Each row of a before or after table is a point. One or more steps were done to the points. Then noise was added and the rows were shuffled. The steps act on columns, c1 being the first. What was done? A step turns or swaps two columns, mirrors them in a line or flattens them onto one, adds a multiple of one to another, or multiplies or shifts one. Angles are multiples of 10 degrees, from the lower column toward the higher: turns from -170 to 170, lines from 10 to 170 but not 90. Use the fewest steps. Two steps may share a column if one is a turn and the other turns, adds or multiplies; they go together, in the order done. Otherwise the lowest column goes first.

Before (14 x 3)
[[ 0.00 -0.29 -0.39]
 [ 0.26  0.42 -0.27]
 [-0.29  0.16  0.23]
 [-0.01 -0.11  0.56]
 [ 0.22 -0.40  0.47]
 [ 0.28  0.33  0.07]
 [-0.22 -0.49  0.67]
 [-0.66 -0.28 -0.31]
 [-0.13  0.34  0.46]
 [-0.36  0.43  0.58]
 [ 0.18  0.19  0.48]
 [ 0.28 -0.29 -0.33]
 [-0.31  0.41  0.00]
 [-0.40 -0.56 -0.19]]
After (14 x 3)
[[ 0.29  0.00  0.65]
 [-0.23 -0.52  0.27]
 [-0.38  0.06  0.06]
 [ 0.66  1.08 -0.22]
 [ 0.14 -0.26 -0.50]
 [ 0.41  0.73 -0.27]
 [ 0.63  0.12 -0.38]
 [ 0.16  0.38 -0.46]
 [ 0.37  0.55  0.05]
 [ 0.37  0.26 -0.42]
 [ 0.25  0.61  0.25]
 [-0.17  0.19 -0.27]
 [ 0.19 -0.37  0.42]
 [-0.40 -0.77  0.05]]
Steps: turn c1 and c3 by -140 degrees; add 1 times c1 to c2

Before (14 x 8)
[[-0.07  0.00 -0.50 -0.42  0.14 -0.12 -0.62  0.02]
 [-0.02 -0.40  0.12 -0.45 -0.14  0.08 -0.12  0.25]
 [ 0.25  0.27 -0.33  0.16  0.22 -0.48 -0.20  0.00]
 [ 0.31 -0.57 -0.42  0.00  0.28 -0.09 -0.09 -0.15]
 [ 0.00 -0.09 -0.16 -0.45  0.30 -0.39  0.14 -0.35]
 [ 0.18 -0.66 -0.07 -0.44 -0.57 -0.52  0.36 -0.14]
 [ 0.05  0.54  0.57  0.68 -0.49 -0.09 -0.47 -0.44]
 [-0.17  0.30 -0.01  0.41 -0.10  0.03 -0.32 -0.27]
 [ 0.01 -0.35  0.01 -0.37  0.22  0.03  0.08  0.46]
 [ 0.46 -0.13  0.37  0.01  0.24 -0.07 -0.51 -0.14]
 [ 0.22 -0.01 -0.45 -0.35  0.03 -0.62  0.31  0.26]
 [ 0.31 -0.34 -0.04 -0.44 -0.14 -0.82  0.07  0.28]
 [ 0.29  0.51  0.12  0.40 -0.60  0.53 -0.46 -0.48]
 [ 0.51  0.16  0.26 -0.09 -0.64  0.47  0.04 -0.70]]
After (14 x 8)
[[-0.25 -0.60 -0.54 -0.23  0.52  0.17  0.30 -0.06]
 [-0.40 -0.13 -0.78 -0.32  0.42  0.19  0.26 -0.05]
 [ 0.30 -0.12  0.11 -0.33  0.56  0.41 -0.01 -0.32]
 [ 0.33 -0.06  0.13 -0.29  0.32  0.02  0.80 -0.12]
 [-0.31  0.30  0.61  0.01  0.45  0.09  0.34 -0.48]
 [ 0.05 -0.32 -0.39 -0.52 -0.26 -0.19 -0.03 -0.85]
 [-0.53  0.46  0.46  0.10 -1.18  0.42  0.34  0.62]
 [-0.49  0.49  0.05  0.53 -1.00  0.46  0.08  0.02]
 [-0.34  0.15  0.03 -0.40 -1.32  0.59 -0.16  0.60]
 [ 0.06  0.00  0.55 -0.35  0.05 -0.15 -0.05 -0.65]
 [ 0.23 -0.36 -0.53 -0.25  0.44 -0.44 -0.04 -0.04]
 [ 0.30 -0.39 -0.77 -0.36 -0.32 -0.22  0.03  0.03]
 [-0.13  0.30  0.31  0.45 -0.19  0.26  0.29  0.10]
 [ 0.14 -0.65 -0.75 -0.47 -1.13  0.21 -0.24 -0.48]]
Steps: mirror c1 and c4 in the line at 110 degrees; turn c3 and c7 by -150 degrees; add 1.5 times c2 to c3; multiply c5 by 2; turn c6 and c8 by 100 degrees

Before (10 x 12)
[[-0.13 -0.26 -0.50 -0.45 -0.43  0.53  0.19  0.08 -0.04  0.06  0.88 -0.09]
 [-0.71 -0.08 -0.41  0.28 -0.78 -0.12  0.22 -0.34  0.56 -0.67  0.06 -0.31]
 [ 0.11 -0.26  0.04 -0.16 -0.32  0.02 -0.48  0.01  0.50  0.34  0.71  0.14]
 [-0.45  0.07  0.01  0.00 -0.67 -0.11  0.30 -0.71  0.19 -0.07 -0.03 -0.38]
 [ 0.41  0.17 -0.88 -0.21  0.07  0.15 -0.26 -0.44  0.07  0.50  0.02 -0.11]
 [-0.05  0.35 -0.21 -0.34 -0.17  0.21 -0.22  0.52  0.20  0.25 -0.19  0.18]
 [-0.24  0.04 -0.68 -0.50  0.29  0.41 -0.05 -0.03  0.51  0.55  0.16 -0.23]
 [ 0.10  0.16 -0.12  0.19 -0.31  0.90  0.14  0.21  0.39  0.43 -0.05  0.47]
 [-0.39 -0.20 -0.19  0.16 -0.04 -0.05  1.46  0.17 -0.34  0.18  0.48 -0.13]
 [-0.07 -0.22 -0.53 -0.98  0.22 -0.56 -0.04 -0.32  0.52  0.41 -0.39  0.26]]
After (10 x 12)
[[ 0.34  0.22  0.08  0.63 -0.10 -0.66 -0.10 -0.20  0.32  0.51  0.22  0.45]
 [-0.47  0.06  0.16 -0.08 -0.67  0.05 -0.30 -0.65  0.14 -0.12 -0.27 -0.31]
 [-0.16  0.10  0.47 -0.25 -1.04 -0.11  0.04 -0.46  0.60 -0.61 -0.11 -0.30]
 [-0.37  0.54  0.42  0.25  0.37  0.13  0.58 -0.36 -0.01  0.50 -0.03 -0.09]
 [ 0.11 -0.12  0.95 -0.14 -0.33 -0.10 -1.15  0.30 -0.39  0.11  0.29 -0.33]
 [-0.46  0.06  0.40  0.24  0.00  1.11  0.29  0.07  0.48  0.50 -0.25  0.43]
 [-0.16  0.33  0.48  0.63 -0.02  0.15  0.31  0.38  0.42  0.58 -0.02 -0.28]
 [ 0.15 -0.22 -0.15  0.08 -0.04  0.14  0.46 -0.31  0.38  0.44  0.68 -0.20]
 [ 0.51  0.41 -0.14  0.43 -0.18  0.04  0.26  0.18  0.14  0.26 -0.13  0.26]
 [ 0.22  0.05  0.60  0.76 -0.37  0.07  0.15 -0.25 -0.09  0.07  0.73 -0.57]]
Steps: turn c1 and c5 by 60 degrees; turn c1 and c8 by -60 degrees; turn c2 and c3 by 30 degrees; turn c3 and c7 by -150 degrees; turn c4 and c6 by -130 degrees; turn c9 and c10 by 10 degrees; turn c11 and c12 by -30 degrees
